Each row is a point. Two turns around zero, p and q, are shown by what they do to some points. Where does a point land after both, in the order given? Backwards means that the second turn is done in reverse. Each puzzle has new turns, and all numbers are rounded.

Turn p:
[-3,-2] => [-3,1]
[22,-9] => [6,-23]
[-9,-30] => [-29,-11]
[-38,48] => [15,59]
[28,-7] => [11,-27]
Turn q:
[-40,-23] => [-11,-45]
[22,-5] => [19,13]
[18,28] => [-8,32]
Where do these land?
q, then p: [30,-33] => [26,-36]
q, then p backwards: [-11,16] => [-14,-13]
p, then q: [22,-1] => [22,-3]
q, then p: [-41,18] => [-39,22]

Turn p:
[-38,-8,16] => [-20,28,24]
[14,39,23] => [13,24,-38]
[8,-18,-5] => [9,-13,13]
[21,0,-27] => [3,-32,-11]
[-5,-13,-7] => [-4,-7,13]
Turn q:
[19,33,-46] => [33,0,-50]
[12,-10,31] => [6,-3,34]
[-22,-3,3] => [-20,10,0]
[-1,-16,-4] => [-9,-14,1]
[-9,-4,17] => [-9,7,16]
Where do these land?
p, then q: [9,-23,-48] => [-37,-30,25]
p, then q: [-5,-4,30] => [25,18,2]
p, then q: [-15,12,12] => [3,19,-12]
p, then q: [10,15,6] => [8,-6,-16]

Turn p:
[-6,14,16,-19] => [-26,7,9,-7]
[1,-8,-21,42] => [33,-4,-20,28]
[-42,-22,9,14] => [11,-1,37,32]
[12,3,17,-5] => [-5,17,0,-13]
[-31,-12,-7,-28] => [-13,-26,33,0]
[48,-5,-5,12] => [24,12,-33,-25]
[18,30,-10,-15] => [-24,-6,-27,-14]
Turn q:
[-34,-33,-9,-3] => [-29,10,10,36]
[2,47,3,-19] => [-6,8,-9,-49]
[14,-15,13,-11] => [0,-25,7,3]
[28,-15,4,1] => [16,-26,-4,8]
[-16,-41,-1,18] => [-2,3,15,45]
[-8,37,9,26] => [22,32,9,-24]
[13,19,-18,-12] => [-1,-2,-26,-18]
Where do these land?
q, then p backwards: [-26,10,13,13] => [-5,-8,32,-3]
q, then p: [35,32,13,1] => [0,-13,0,-47]
p, then q backwards: [-16,21,1,10] => [-13,-20,-15,-3]
q, then p: [8,-15,-11,-44] => [18,-28,31,16]
p, then q: [-8,-23,-38,-7] => [6,-33,4,31]
q, then p: [-18,-33,-4,7] => [11,19,-3,31]
q, then p: [25,8,26,21] => [9,18,-6,-37]

Turn p:
[16,1,12,-17,9,12] => [-3,-2,11,-10,-1,26]
[5,4,-1,-16,-11,12] => [-7,-11,-3,-2,-14,14]
[13,-4,-1,48,-2,2] => [3,24,1,40,17,-6]
[-12,8,5,15,5,3] => [-9,17,-4,0,3,-9]
[-8,-16,-24,12,4,-4] => [2,-9,13,14,2,-25]
[-13,-5,11,-21,-6,-12] => [14,-5,-7,-23,-12,-2]
[-2,11,-2,-20,1,-14] => [0,-15,-10,-19,5,1]
Turn q:
[9,-30,33,-25,-2,8] => [-20,-9,43,-11,10,-16]
[1,2,-4,5,-7,10] => [-2,-8,-6,9,1,-2]
[-4,2,-30,26,3,-6] => [17,10,-34,6,4,-7]
[3,8,5,16,1,-11] => [19,3,0,5,3,8]
[-19,-1,6,-6,2,-1] => [-6,12,8,5,-13,-3]
[-8,17,-3,-6,-16,3] => [-1,-11,-5,6,-21,7]
[7,5,-13,2,17,-3] => [-1,10,-14,-8,10,9]
[8,-17,17,-30,-10,-7] => [-10,-11,28,-23,-6,-10]
[2,14,-12,18,12,6] => [5,7,-20,12,10,13]
Where do these land?
q, then p backwards: [-25,-8,-14,2,6,-13] => [-24,-2,16,14,-9,2]
q, then p backwards: [28,-4,23,16,-5,1] => [25,-14,-13,-2,17,-18]
p, then q: [-6,3,-14,2,14,5] => [4,16,12,0,-7,-2]
p, then q: [18,-1,16,-12,2,0] => [-21,-11,1,6,10,4]
q, then p: [-12,-4,-28,-3,-6,-6] => [0,-26,-14,5,1,-11]
p, then q: [13,28,24,-7,-6,2] => [-31,-2,-23,8,-4,5]
p, then q: [-15,-14,-8,3,-4,11] => [19,-7,9,1,-11,-4]

Turn p:
[5,10,-7,18,9,5,-10,-5] => [7,-5,7,-7,-5,16,4,-16]
[-13,5,15,-7,-10,0,8,-3] => [0,1,-10,13,-6,-13,11,6]
[-15,-6,6,-6,1,7,-8,12] => [5,5,12,3,9,-14,10,4]
[13,9,-15,2,10,-17,-2,15] => [-9,-4,4,6,18,18,-15,-10]
[-4,11,11,-11,7,0,-16,-6] => [22,-10,-2,8,5,-2,4,2]
[0,-6,-14,-14,-10,-10,19,-2] => [-18,3,-17,-4,6,-11,-13,2]
[3,-14,-2,21,-5,-6,2,-2] => [-16,-6,12,-9,-13,5,0,1]
[2,-3,6,-9,-8,17,-7,3] => [14,14,5,0,-5,-10,-2,4]
[8,-5,1,7,5,3,13,-11] => [-6,2,-9,-11,-9,11,2,6]
Turn q:
[1,3,-7,10,-7,5,0,-10] => [9,-9,-1,1,4,10,2,-8]
[-7,-10,-7,8,3,12,4,1] => [6,3,-9,-11,-5,12,-3,-1]
[0,4,6,14,14,12,-3,8] => [-7,15,-1,-9,11,11,0,-6]
[3,-8,2,1,-6,-1,-13,-1] => [-3,-4,7,5,-3,6,-12,2]
[10,-3,-5,-1,-5,-7,6,8] => [5,-5,9,-9,0,-9,-1,5]
[4,7,6,-10,27,12,2,-7] => [1,29,-3,8,-2,-2,9,-10]
[0,2,12,-9,-10,11,4,0] => [-2,1,3,7,-2,7,12,14]
[-4,-1,3,-5,-6,-48,7,2] => [-18,-26,2,-3,-8,-37,-4,-4]
[-7,7,-9,-8,-10,4,-8,0] => [8,-5,-8,11,6,1,-5,9]
Where do these land?
p, then q: [-17,-4,1,-5,3,4,-5,-9] => [2,-2,5,-7,-10,-16,3,0]
p, then q: [-11,-14,5,10,15,-10,-13,-2] => [-11,11,4,-11,-20,-1,6,11]
q, then p: [12,14,7,-8,-7,9,8,-7] => [-12,9,-5,5,-7,16,9,7]
p, then q: [-13,8,-2,-7,2,0,-13,-3] => [1,1,11,-5,-10,-7,0,-13]
q, then p: [13,-6,4,-5,-5,-4,18,18] => [-5,6,-4,21,11,-5,-4,16]
q, then p: [-5,9,0,-1,-15,0,-2,-12] => [-11,4,8,-14,-6,6,3,4]
p, then q: [6,3,-4,8,0,4,14,7] => [4,-1,-13,7,8,7,7,1]
q, then p: [17,6,-12,-7,-9,5,8,-10] => [-4,4,-1,3,-11,18,-9,15]
p, then q: [-15,4,5,-2,10,-13,-4,1] => [-2,6,-2,-18,-12,-1,1,-7]
q, then p: [13,-21,-5,18,6,5,-10,17] => [33,2,1,9,5,-11,-2,7]
